Each row of a before or after table is a point. The points were changed in one or more steps. Then noise was added and the rows were shuffled. The steps act on how far a point lies along the listed directions, d1 being the first. Write out the steps. A step turns or swaps two directions, mirrors them in a line or flattens them onto one, adds a multiple of one to another, or multiplies one. Angles are multiples of 10 degrees, from the lower direction toward the higher: turns from -170 to 170, lines from 10 to 170 but not 90. Use the fewest steps. Two steps may share a direction if one is a turn and the other turns, adds or multiplies; they go together, in the order done. Otherwise the lowest direction goes first.

Directions:
(1): [-11.0  15.8]
(2): [15.8 11.0]
Before (11 x 2):
[[-2.4 -0.4]
 [-4.4 -5.3]
 [ 2.8  5.2]
 [ 2.4 -2.1]
 [ 0.2 -3.2]
 [ 0.5 -0.7]
 [-2.1  8.8]
 [-2.3 10.8]
 [-5.6  0.4]
 [ 3.5 -1.4]
 [ 0.2  5.2]]
After (11 x 2):
[[-7.6 -5.1]
 [-4.9 -1.6]
 [-9.2 -5.8]
 [ 1.2  3.0]
 [ 1.5 -5.4]
 [ 6.5 -2.2]
 [ 0.2  3.7]
 [ 3.0  1.2]
 [ 0.4  0.7]
 [ 1.0 -2.3]
 [-6.0  1.0]]
Steps: turn d1 and d2 by -110 degrees

Directions:
(1): [-1.4  4.7 12.6 -6.2 11.5 27.6]
(2): [  2.6 -10.3  16.4 -22.5   6.7 -13.5]
(3): [ 19.5  -4.2 -10.3 -14.6 -17.1  10.3]
(4): [ 14.4   0.1  22.9  15.7 -11.6  -1.3]
(5): [ 8.8 30.3  0.3 -6.8  3.5 -7.9]
Before:
[[  3.9   3.2   3.4   2.0   1.3  -4.1]
 [  1.7   4.6   1.1 -11.3   0.5   5.3]
 [  2.3   0.0  -0.6   7.0  -4.0   5.0]
 [  2.8   8.9  -0.3   4.2  -0.3  -3.1]
 [  4.5  -1.4   5.2  -3.3  -0.9   3.4]
 [ -1.4  -4.0   6.3   6.2   3.6  -3.3]
 [ -3.2  -4.0  -2.7  -0.6   1.7  -9.0]
 [  4.0   1.5   3.1  -8.4  -2.0   1.3]]
After:
[[  5.0   5.8   3.2  -9.0  -1.6   0.2]
 [ -3.9  -6.3  -2.5   0.2   1.4  -8.6]
 [  3.1   8.4   1.1 -12.1   1.0   4.4]
 [  3.5   1.9   3.4   1.8   1.4  -3.6]
 [  2.4   7.4  -0.2   4.7  -0.5  -2.7]
 [ -3.0  -9.1   6.3   7.2   3.2  -2.3]
 [  5.3   1.5   5.1  -3.9  -0.6   2.6]
 [  2.4   1.3  -0.3   6.6  -3.6   4.5]]
Steps: add 0.7 times d3 to d5

Directions:
(1): [  1.9   7.2  -8.1   1.8  27.6  14.0 -18.5  -9.6  12.4]
(2): [ 20.5  -2.7 -11.4  29.1  -5.5 -12.9  -7.3   1.7   4.0]
(3): [  7.6   0.9 -13.6   3.0  16.7   4.0  33.5   0.1  -2.7]
(4): [ -3.8   4.5 -28.4  -9.7  -6.7  -4.7  -7.6 -13.5 -20.8]
(5): [ -7.0 -26.2   1.9  -2.7  19.9 -21.0  -4.7   3.0  -7.5]
Before (9 x 9):
[[ -0.6  -3.8   9.1  -1.4  -4.0  -3.6   3.5   1.1   1.7]
 [  0.6   5.4  -1.9   1.1  -9.6   0.2   3.1   1.9  -4.9]
 [  3.8  -4.2  -0.8   5.0   8.7   1.9  -3.3  -2.6   7.2]
 [ -0.1   0.3   4.2   2.3   5.0   2.9  -5.1   3.0   7.9]
 [  2.3   1.0   1.8   3.6   7.5   2.1  -2.4   1.1   6.3]
 [  4.0   2.5   5.3   6.5 -10.9  -4.0  -9.2   2.4   0.3]
 [  0.3   0.1   3.5   2.3   2.1   4.3 -10.7   1.2   5.9]
 [ -3.4  -5.9   5.2  -2.0  -7.5  -5.5   4.5   6.2  -3.0]
 [  0.7  -0.1   3.7  -0.9   4.0  -4.2 -11.5  -1.1   5.0]]
After:
[[  0.8   0.7   1.0   1.7   9.5   1.8  -1.2   1.3   5.8]
 [ -4.9   0.5   9.7  -5.8  -1.3  -3.1 -22.7  -1.4   5.0]
 [ -2.0  -0.7   8.9   2.0  -2.1   1.9 -22.3   1.0   6.5]
 [ -4.9  -2.8   6.9  -3.4 -11.1  -2.8   2.0   5.6  -2.4]
 [ -1.6  -0.2   6.3   1.9   2.8   2.4  -9.7   3.0   8.2]
 [ -2.8  -5.5  12.6   2.4 -13.3 -11.5 -26.1   3.9  -0.9]
 [ -0.9  -1.9  10.3  -2.2  -7.8  -2.3   0.8   0.5   2.2]
 [  0.3  -5.6   0.2   0.0  12.2   3.6   0.5  -2.6   6.1]
 [  2.2   1.0  -3.2   5.0  -7.1  -5.3   1.3   2.4  -5.7]]
Steps: turn d2 and d5 by 70 degrees; multiply d3 by 2.5

Directions:
(1): [  5.8  -0.8   9.2 -30.4 -16.7  -8.0 -11.6 -18.0   8.3  11.7   7.5 -12.7
   7.0 -17.0]
(2): [ 13.7   3.4  -0.8  -5.1  -0.7  -7.5   2.1  30.9  30.4 -10.8  12.0   6.7
  10.5  -4.8]
(3): [ -1.1  12.0  -6.3  -9.1  -4.5  11.0   6.8  13.6 -16.7  20.6  33.2  -0.9
  -3.4  12.1]
(4): [ 31.5   5.5  -0.3  15.0  -4.2  20.9  11.8  -9.1  -1.0  -9.6   6.3 -17.9
  -5.7 -13.9]
(5): [-16.1  22.4  13.4  -3.1   1.7  -6.1  22.6 -16.5  12.0 -17.6   9.0  -8.6
   2.4  14.7]
(6): [-23.0  -9.4 -10.3 -13.4  16.2  26.0  -3.9   3.8   1.1 -16.6   7.1  -9.8
   5.3 -16.8]
Before, 11 rows:
[[ -5.9   3.9   2.5  -4.3  -4.3   0.6  -0.6 -10.9  -5.9   2.3   2.2  -4.1
   -1.7   1.4]
 [  9.0  -1.8  -1.6   5.2  -2.9  -4.7   2.0   2.0   0.4   4.6  -2.4   4.6
    0.2   1.9]
 [ -5.4  -3.8   0.0  -2.4   4.4  -3.1  -4.1   2.8   3.6  -3.0  -6.0   4.6
    0.3  -0.6]
 [  6.8  -3.7   0.9   0.8  -2.0  -3.2  -4.6  -2.1   4.6  -2.1  -4.2   2.2
    0.4  -5.8]
 [  1.0  -3.9   0.4   4.4   3.6  -1.1   0.6   2.8   4.9  -6.7  -4.6   1.8
    0.1  -0.7]
 [ -1.9  -3.4   0.7  -8.2  -1.5 -10.6  -9.9  -2.9   4.5   0.4  -3.1   4.0
    5.2  -4.9]
 [ -1.9   5.9   2.1  -4.1  -0.6   2.4   1.9  -5.8  -5.0   2.2   9.0  -4.1
   -3.1  -0.1]
 [ -4.1   0.8   1.5  -3.7  -4.7  -2.3  -0.3  -7.4  -6.4   8.8   0.6  -0.5
   -1.3   2.3]
 [  8.2  -6.6  -1.8   4.7  -1.0  -6.2  -7.4   0.3   4.7   1.5 -12.1   2.4
   -0.1  -4.9]
 [ -2.7   8.2   6.7  -4.6  -5.9  -1.0   3.9 -11.6  -1.5   3.2  -0.7  -2.1
   -1.2   8.1]
 [ -1.2   7.6   2.7  -5.3  -0.6  -2.6   2.7  -6.9  -1.7   4.3   7.9  -3.5
    0.1   4.3]]
After, 11 rows:
[[-14.4  -2.1  -3.2  -7.0   2.6  -0.6  -5.2  -5.0  -6.6   7.6  -0.1  -0.8
   -0.6   2.7]
 [ -3.1   4.1   0.4   0.1   1.6   6.2   7.6  -0.8   3.8  -6.4   5.5  -4.1
    1.1  -0.7]
 [ -0.6   2.1  -0.3  -2.9  -0.8  -0.1  -0.4   3.0  -5.7   7.7   4.9   2.6
   -3.0   5.4]
 [ -3.8  -4.6  -1.9  -6.9  -0.3   1.9  -2.1  -7.8  -1.5   2.5  -0.6  -2.4
    2.2  -5.6]
 [ -2.5   6.1   0.6   2.9   1.4   2.3   5.2   3.7   6.7 -11.0   3.8  -0.9
    0.9   1.9]
 [ -9.4  -3.9  -2.0  -2.4   3.0   0.1  -4.1  -1.6  -4.3   1.6  -0.2   4.9
   -0.8   0.8]
 [ -7.0   0.6  -7.4   0.9   5.9   6.0  -1.3   4.5  -9.9   1.1   9.0   3.2
   -0.7   3.5]
 [  4.0   3.0   1.5   5.5   3.8   1.4   2.6   1.9   5.9 -10.5   0.2  -0.5
   -1.3  -3.5]
 [ -0.6   3.4   0.3  -4.8   1.2   7.3   3.0   6.8  11.3  -9.6   4.2  -0.9
    4.4  -1.0]
 [ -1.4  -3.7   1.3  -3.9  -2.1  -5.4  -4.0   1.0  -2.2   6.9   0.0   3.6
   -0.3   2.6]
 [  5.3   1.6  -2.1   1.6   6.2   4.0   1.8   4.5   7.2  -8.5   3.4  -2.3
    2.0  -4.1]]
Steps: turn d1 and d6 by 140 degrees; turn d2 and d5 by -100 degrees; turn d3 and d4 by 110 degrees
